Every row gives one point. Before rounding, the points of a table are all equally far from one centre. They may lie mostly on one side of it. Write the centre, to within rounding.

Points (10 x 3):
[[-0.21  0.23  0.40]
 [-0.41 -0.38 -0.07]
 [ 0.12 -0.53 -0.31]
 [-0.30  0.05 -0.06]
 [-0.45 -0.55  0.21]
 [-0.37 -0.12  0.62]
 [ 0.67 -0.51  0.10]
 [-0.19  0.12  0.62]
 [-0.04 -0.67  0.73]
 [ 0.17  0.05  0.78]]
Centre: [ 0.11 -0.29  0.26]

Points (17 x 11):
[[ 0.59  0.25 -0.25  0.40 -0.37  0.20 -0.82  0.20  0.20  0.17  0.66]
 [ 0.36  0.61 -0.07  0.19 -0.75 -0.18 -0.58  0.25 -0.34  0.30  0.18]
 [ 0.70  0.50 -0.19 -0.28 -0.49  0.64 -0.65  0.04 -0.09 -0.24  0.41]
 [ 0.30  0.37 -0.30  0.32 -0.37  0.15 -0.55  0.58 -0.08 -0.35  0.47]
 [ 0.45  0.16 -0.62 -0.24  0.15  0.25 -0.69 -0.32 -0.37 -0.21  0.17]
 [ 0.53  0.24 -0.33  0.65 -0.31 -0.17 -0.76  0.28 -0.03  0.10  0.19]
 [ 0.40  0.67 -0.22  0.33 -0.30  0.02 -0.09 -0.05  0.15  0.36  0.75]
 [ 0.31  0.37 -0.53  0.30 -0.48  0.39 -0.40  0.22  0.39 -0.43  0.45]
 [ 0.13  0.27  0.20 -0.17 -0.60 -0.42 -0.69  0.13  0.51  0.14  0.57]
 [ 0.79 -0.16 -0.52  0.19  0.07  0.71 -0.07 -0.05  0.11  0.19  0.41]
 [ 0.19  0.40 -0.60  0.33  0.02  0.16 -0.38  0.49 -0.02  0.19 -0.80]
 [ 0.55 -0.12 -0.29 -0.47  0.16  0.27 -0.15  0.08  0.54  0.28  0.79]
 [ 0.16  0.22 -0.81 -0.35 -0.69  0.58 -0.30 -0.27  0.23  0.31  0.17]
 [ 0.25  0.39 -0.72  0.54 -0.21 -0.12 -0.52 -0.23  0.11  0.42  0.18]
 [ 0.51  0.75 -0.19 -0.29 -0.20  0.12  0.32  0.18  0.42 -0.40  0.19]
 [ 0.23  0.19 -0.40  0.42 -0.46 -0.08 -0.95  0.43  0.03 -0.18  0.02]
 [ 0.14  0.77  0.41  0.12 -0.36  0.38 -0.90  0.30  0.29 -0.23  0.34]]
Centre: [ 0.17  0.16  0.04 -0.09 -0.09  0.25 -0.30  0.05  0.21  0.18 -0.08]

Points (26 x 20):
[[-0.05 -0.54 -0.10  0.44 -0.67 -0.29  0.42 -0.39  0.30  0.17 -0.94 -0.12
   0.20  0.31 -0.22 -0.14  0.11  0.26 -0.26  0.17]
 [-0.26 -0.34 -0.88  0.01 -0.69 -0.14 -0.30 -0.37 -0.34  0.40 -0.22 -0.39
   0.16 -0.33 -0.79  0.29  0.33  0.24  0.02 -0.07]
 [-0.53  0.08 -0.66  0.33 -0.82 -0.25  0.28 -0.03 -0.28  0.81 -0.98 -0.25
   0.54  0.14 -0.52 -0.16 -0.05  0.05 -0.09 -0.18]
 [-0.04 -0.12 -0.03  0.41 -0.74 -0.23  0.12  0.13 -0.74  0.25 -0.19 -0.33
  -0.16  0.14  0.41  0.31 -0.03  0.42 -0.09  0.58]
 [ 0.12  0.25 -0.40  0.49 -0.63 -0.46  0.22  0.12 -0.31  1.04 -0.12 -0.16
   0.44 -0.34 -0.06 -0.25 -0.39  0.37 -0.28 -0.33]
 [-0.12 -0.31 -0.79  0.11 -0.44 -0.24 -0.01  0.07 -0.37  0.96 -0.21 -0.27
   0.10 -0.17 -0.56 -0.32 -0.41  0.02 -0.64 -0.05]
 [-0.18 -0.08 -0.56  0.48 -1.09 -0.60 -0.19 -0.05 -0.39  0.73 -0.13  0.09
  -0.09 -0.01  0.04  0.60 -0.21  0.11 -0.27 -0.44]
 [ 0.16 -0.07 -0.54  0.28 -0.96 -0.53 -0.03 -0.14 -0.16  0.84 -0.55 -0.38
   0.06 -0.30 -0.32 -0.32 -0.07  0.15 -0.60  0.22]
 [-0.30 -0.48 -0.19  0.02 -0.59  0.00  0.09  0.13 -0.04  0.59 -0.24 -0.51
   0.00  0.15  0.00 -0.05 -0.46  0.51 -0.72 -0.35]
 [ 0.11  0.12 -0.15  0.27 -0.67 -0.25 -0.04 -0.05 -0.38  0.29 -0.85 -0.27
   0.46 -0.18  0.02  0.18 -0.06  0.61 -0.11  0.30]
 [ 0.17  0.01 -0.77  0.22 -0.88 -0.21  0.24  0.18 -0.01  1.07 -0.44  0.10
   0.33 -0.31  0.06 -0.09  0.32 -0.14 -0.56  0.37]
 [ 0.70 -0.09 -0.50  0.43 -0.89 -0.20 -0.20 -0.03 -0.17  0.39 -0.54  0.05
   0.15  0.09  0.11  0.15 -0.12  0.09 -0.64  0.02]
 [ 0.10 -0.72 -0.55  0.65 -0.83 -0.23  0.17  0.54 -0.27  0.24 -0.21 -0.27
  -0.27 -0.58 -0.01 -0.07  0.46 -0.19 -0.37 -0.17]
 [-0.10  0.17 -0.21  0.09 -0.60 -0.31  0.11 -0.07 -0.14  0.29 -0.67 -0.13
  -0.54  0.19 -0.27  0.24 -0.29  0.40 -0.81 -0.41]
 [-0.13 -0.52 -0.33  0.40 -0.82 -0.38  0.00  0.16 -0.28  0.52 -0.41 -0.23
   0.67  0.20 -0.17  0.19 -0.23  0.44 -0.26  0.24]
 [-0.13 -0.42 -0.73  0.28 -0.83 -0.38  0.30 -0.06 -0.05  0.32 -0.16 -0.45
   0.21  0.37 -0.58 -0.28  0.17  0.63  0.13 -0.15]
 [ 0.59 -0.03 -0.54  0.33 -0.52 -0.30  0.20  0.17 -0.29  0.38 -0.49 -0.70
   0.27  0.33 -0.13 -0.42 -0.13 -0.15  0.02 -0.14]
 [ 0.21 -0.22 -0.21  0.70 -0.77 -0.63 -0.13  0.18  0.21  0.98 -0.03 -0.13
   0.50 -0.28 -0.35  0.07  0.03 -0.05 -0.49  0.06]
 [ 0.26 -0.51 -0.77  0.40 -0.71  0.18  0.23 -0.17 -0.23  0.60 -0.51 -0.61
   0.35 -0.03 -0.15 -0.01 -0.31 -0.09 -0.64 -0.17]
 [ 0.36 -0.22 -0.47  0.73 -1.30  0.10  0.11  0.44 -0.04  0.51 -0.39 -0.27
   0.35  0.23 -0.06  0.10  0.29  0.44 -0.20 -0.10]
 [ 0.09  0.53 -0.70  0.26 -0.61 -0.29 -0.19  0.29 -0.54  0.70 -0.44 -0.47
  -0.09  0.29 -0.24 -0.31  0.18  0.06 -0.64  0.16]
 [ 0.00 -0.47 -0.60  0.06 -0.88 -0.14  0.26 -0.34  0.23  0.71 -0.76  0.01
  -0.12  0.18 -0.25  0.27 -0.43 -0.11 -0.12 -0.05]
 [-0.19  0.24  0.11  0.84 -0.89  0.01 -0.17 -0.02  0.11  0.99 -0.33  0.06
  -0.21  0.67  0.01 -0.02 -0.25  0.11 -0.33 -0.52]
 [-0.65 -0.39 -0.41  0.31 -0.94 -0.25  0.19 -0.12 -0.39  0.38 -0.55 -0.31
   0.04  0.01 -0.27 -0.23 -0.33  0.29 -0.81  0.12]
 [ 0.13 -0.21 -0.38  0.10 -1.03 -0.25  0.57 -0.32 -0.38  0.63 -0.52  0.29
  -0.08 -0.43 -0.17 -0.06  0.09  0.38 -0.60  0.15]
 [ 0.43  0.23 -0.46 -0.02 -0.46 -0.18  0.12  0.51  0.04  0.70 -0.42 -0.54
  -0.05  0.05 -0.04  0.59  0.21  0.13 -0.43 -0.03]]
Centre: [-0.21  0.05 -0.22  0.43 -0.52  0.11  0.17 -0.04 -0.13  0.39 -0.11 -0.06
 -0.01 -0.01 -0.21  0.00  0.20 -0.11 -0.15 -0.09]

Points (31 x 24):
[[-0.21  0.64 -0.44 -0.42 -0.13  0.32 -0.39  0.30 -0.18  0.09  0.36  0.05
   0.09 -0.04 -0.19  0.10  0.11  0.23 -0.68  0.48 -0.06 -1.36  0.12 -0.18]
 [-0.24  0.51 -0.07 -0.82  0.50  0.18 -0.54 -0.01 -0.02  0.23  0.38 -0.30
   0.36 -0.11  0.29 -0.11  0.51  0.54 -0.60  0.21  0.08 -1.20 -0.20 -0.32]
 [-0.25  0.19  0.13 -0.54  0.20  0.51 -0.14  0.42  0.40  0.08  0.69 -0.08
   0.21  0.27  0.54 -0.11  0.46  0.36 -0.97  0.22 -0.15 -0.75 -0.40 -0.03]
 [-0.40  0.58 -0.39 -0.86  0.53  0.25 -0.35 -0.08 -0.07  0.79  0.19 -0.25
  -0.29 -0.16 -0.05 -0.03 -0.42  0.58 -0.29  0.07 -0.11 -0.93 -0.17 -0.11]
 [-0.60  0.29 -0.54 -0.49  0.18  0.70  0.03 -0.20 -0.11  0.17  0.65 -0.30
   0.50  0.46  0.12 -0.08  0.09  0.12  0.26 -0.11  0.07 -0.83 -0.39 -0.07]
 [-0.57  0.34 -0.23 -0.37  0.08  0.49  0.14  0.59 -0.37  0.05  0.90  0.42
   0.22  0.15  0.15  0.13  0.10  0.40  0.08  0.42  0.44 -0.95 -0.37 -0.17]
 [-0.43  0.68  0.42  0.19  0.82  0.36 -0.33  0.51 -0.09 -0.02  0.26  0.24
  -0.24 -0.20  0.19  0.20  0.04  0.63 -0.58  0.47  0.44 -0.97 -0.33 -0.11]
 [-0.31 -0.04 -0.20 -0.44  0.24  0.70 -0.39 -0.04  0.33 -0.13  0.26 -0.29
   0.43  0.35  0.74 -0.02  0.04  0.17 -0.18  0.03 -0.07 -0.62 -0.37 -0.53]
 [-0.48  0.53  0.08 -0.65  0.66  0.37 -0.69  0.50  0.31  0.25 -0.08 -0.15
  -0.22 -0.08  0.00  0.37 -0.07  0.42 -0.38 -0.08  0.34 -0.99 -0.23 -0.09]
 [-0.20  0.67  0.26  0.01 -0.03  0.14 -0.20  0.08 -0.12  0.86 -0.05 -0.24
  -0.11  0.49  0.09 -0.26  0.02  0.21 -0.45  0.25  0.10 -1.02 -0.34 -0.11]
 [-0.56  0.33 -0.15 -0.68  0.30 -0.14  0.07  0.48 -0.17  0.36  0.15  0.13
   0.46  0.12  0.55  0.20 -0.27  0.16 -0.81  0.31 -0.34 -0.68 -0.15 -0.27]
 [-0.57  0.43  0.00 -0.09  0.42  0.68 -0.29  0.21 -0.05  0.16 -0.11 -0.13
   0.12  0.00  0.28  0.28  0.36  0.15 -0.10  0.13  0.15 -1.19 -0.51 -0.42]
 [-0.23  0.34 -0.23 -0.53  0.05  0.14 -0.43  0.15 -0.24  0.57  0.53  0.24
   0.09 -0.10  0.73  0.13  0.55  0.33 -0.26  0.21  0.06 -0.94 -0.21 -0.48]
 [-0.45  0.58 -0.03 -0.45  0.71  0.42 -0.44  0.01 -0.16  0.73  0.28 -0.58
   0.18 -0.02  0.85  0.11  0.38  0.50 -0.26 -0.18  0.13 -0.56  0.25 -0.03]
 [-0.42  0.36 -0.41 -0.87  0.23  0.09 -0.07 -0.29  0.17  0.50  0.20 -0.03
  -0.10  0.03  0.15  0.20  0.15  0.19  0.15  0.51  0.46 -0.19 -0.02 -0.33]
 [-0.22  0.52  0.39 -0.47  0.46  0.09 -0.33  0.18 -0.10  0.45  0.19 -0.75
   0.12  0.00  0.47  0.12  0.27  1.20 -0.41  0.27 -0.03 -0.48  0.41 -0.33]
 [ 0.10  0.02 -0.29 -0.01  0.12  0.41 -0.37  0.01 -0.21  0.28  0.41 -0.15
   0.64  0.13  0.15  0.45  0.33  0.32 -0.47  0.27 -0.12 -1.24 -0.47 -0.19]
 [-0.54  0.30  0.03 -0.47  0.02  0.31 -0.21  0.48 -0.31  0.27  0.29 -0.35
   0.29  0.62  0.23 -0.20  0.54  0.42 -0.77  0.27  0.40 -0.37 -0.12 -0.16]
 [-0.66 -0.08 -0.12 -0.43  0.02  0.32 -0.20  0.42  0.08  0.21 -0.18  0.21
   0.05 -0.33  0.24  0.38 -0.28  0.82 -0.26  0.19 -0.08 -0.86  0.05 -0.32]
 [-0.07  0.26 -0.72 -0.45  0.40  0.82  0.13 -0.27 -0.36  0.27  0.15 -0.26
   0.00  0.27 -0.01 -0.07 -0.36  0.63 -0.36  0.48 -0.26 -0.01 -0.28 -0.27]
 [-0.64  0.82 -0.35 -0.57  0.68  0.67  0.27  0.09  0.59  0.33  0.04 -0.22
   0.21 -0.14  0.18 -0.16 -0.08  0.58 -0.12  0.12  0.32 -0.49 -0.04 -0.29]
 [-0.31  0.41 -0.31 -0.59 -0.12  0.32  0.27  0.23  0.03  0.44  0.50 -0.49
   0.22  0.38  0.82  0.05 -0.15  0.10 -0.51 -0.06 -0.26 -0.65 -0.45 -0.27]
 [-0.37  0.53 -0.08 -0.26  0.67  0.03 -0.32  0.14  0.35  0.66  0.50 -0.20
   0.28 -0.05  0.25  0.46  0.42 -0.07 -0.44  0.15  0.33 -0.59 -0.06 -0.71]
 [-0.32  0.58  0.09 -0.32  0.19  0.25  0.13  0.42  0.28 -0.03 -0.07 -0.30
   0.01  0.30  0.52  0.17 -0.09 -0.10 -0.25  0.65  0.38 -1.06  0.09 -0.21]
 [-0.45  0.35  0.40 -0.35  0.05  0.48 -0.08  0.20 -0.70 -0.02  0.26 -0.14
   0.34 -0.02  0.72  0.21  0.37  0.44 -0.72 -0.04  0.01 -0.88 -0.39 -0.42]
 [-0.51  0.83 -0.12 -0.36  0.16 -0.06 -0.27 -0.26  0.02  0.14  0.36  0.36
   0.34 -0.13  0.26  0.00  0.56  0.35 -0.21  0.45 -0.14 -1.06 -0.27 -0.17]
 [-0.01  0.07  0.07 -1.02  0.60  0.37  0.03  0.54 -0.04  0.17  0.22 -0.27
  -0.23  0.01 -0.23  0.41  0.29  0.67 -0.33  0.32 -0.04 -1.09 -0.30 -0.25]
 [-0.42  0.61  0.15  0.01  0.82  0.62  0.17  0.36 -0.64  0.40  0.11 -0.85
   0.39 -0.07  0.48  0.05 -0.07  0.67 -0.14 -0.03  0.12 -0.76  0.12  0.38]
 [-0.51  0.53  0.12 -0.21  0.13  0.48 -0.05  0.25 -0.19  0.51  0.60 -0.34
   0.70  0.26  0.15  0.14  0.74  0.85  0.00 -0.03  0.07 -0.73  0.09 -0.43]
 [-0.87  0.22  0.01 -0.25  0.17  0.35  0.06  0.36 -0.09  0.08  0.14 -0.21
   0.32  0.35  0.18 -0.14  0.48  0.25 -0.24  0.00  0.61 -0.72 -0.56 -0.24]
 [-0.55  0.35 -0.14 -0.37 -0.06  0.42 -0.05  0.15 -0.03  0.11  0.59  0.13
   0.14  0.82  0.21  0.26 -0.51  0.69 -0.31  0.10 -0.05 -0.96  0.01 -0.43]]
Centre: [ 0.06  0.42  0.08 -0.18  0.35  0.20 -0.01  0.17 -0.14  0.01  0.44 -0.10
  0.09 -0.08  0.03  0.01 -0.07  0.35 -0.18 -0.08  0.00 -0.38  0.00 -0.02]
